Every row gives one point. Before rounding, the points of a table are all equally far from one centre. They may lie mostly on one side of it. Write the centre, to within rounding.

Points (9 x 3):
[[-38.5  -5.8   2.9]
 [  3.4   2.1  -6.5]
 [  4.0   5.0  -7.0]
 [-23.9  -5.8  -7.4]
 [-25.9 -10.3  -3.1]
 [  3.4  -4.1  -3.2]
 [-44.1  21.5   4.5]
 [  5.4   6.8  -6.5]
 [-24.3 -14.9   1.7]]
Centre: [-15.3  12.3  20.1]

Points (14 x 11):
[[-11.5 -26.2 -14.2  -1.2  11.2  -6.8  -4.2  12.4   0.6  23.5 -25.9]
 [-37.5 -21.6 -19.4  25.0   2.5  -5.1  -3.7 -16.7  -2.3  16.2  -4.3]
 [-20.9 -23.4   7.6  -4.9  -8.4  39.9  16.3  -7.0  11.7  14.5  -0.2]
 [-29.9 -25.1  23.0  16.3 -20.4  -8.2  15.7 -27.5  -3.5   5.1 -11.9]
 [ 13.6 -27.7 -16.3  13.7  11.2  -5.6   0.6   0.4   6.7  26.1 -15.9]
 [ -9.4  -6.2  -2.4  29.2 -29.1  26.1 -12.7 -16.6  19.2  -5.5   2.5]
 [ -1.1  -5.0   7.3   1.9  -8.3  -4.8  10.0 -12.1  -2.5  31.8 -18.3]
 [ -8.8 -20.9 -15.0  -0.7  -9.1 -22.2   5.5  -2.6 -19.5  13.8   9.2]
 [-13.5  -1.1  15.0   3.3   4.9 -10.7   6.0  -7.6   8.3  35.5  -3.2]
 [ -5.9 -37.9  12.4  17.5 -11.7 -14.6  -1.7 -23.7  26.7  22.3  24.1]
 [-16.0  -8.1 -13.5  -2.5  -7.6  -0.9  18.9  15.6  -7.1  15.9   4.3]
 [ -8.7  -6.3   6.7   4.8 -37.4  -8.7   0.5  -4.0   4.3  27.1  -3.0]
 [-14.1 -31.4   4.1  -6.1  19.1 -20.3  -0.6   6.6   9.2  28.7 -11.0]
 [ -8.3 -20.3   7.8 -17.0 -13.3   4.9  25.4  15.7  14.4  13.4  -8.6]]
Centre: [ -9.8 -26.3   7.1   8.7  -4.4   2.8  -6.0  -3.7   8.3   0.1   0.1]
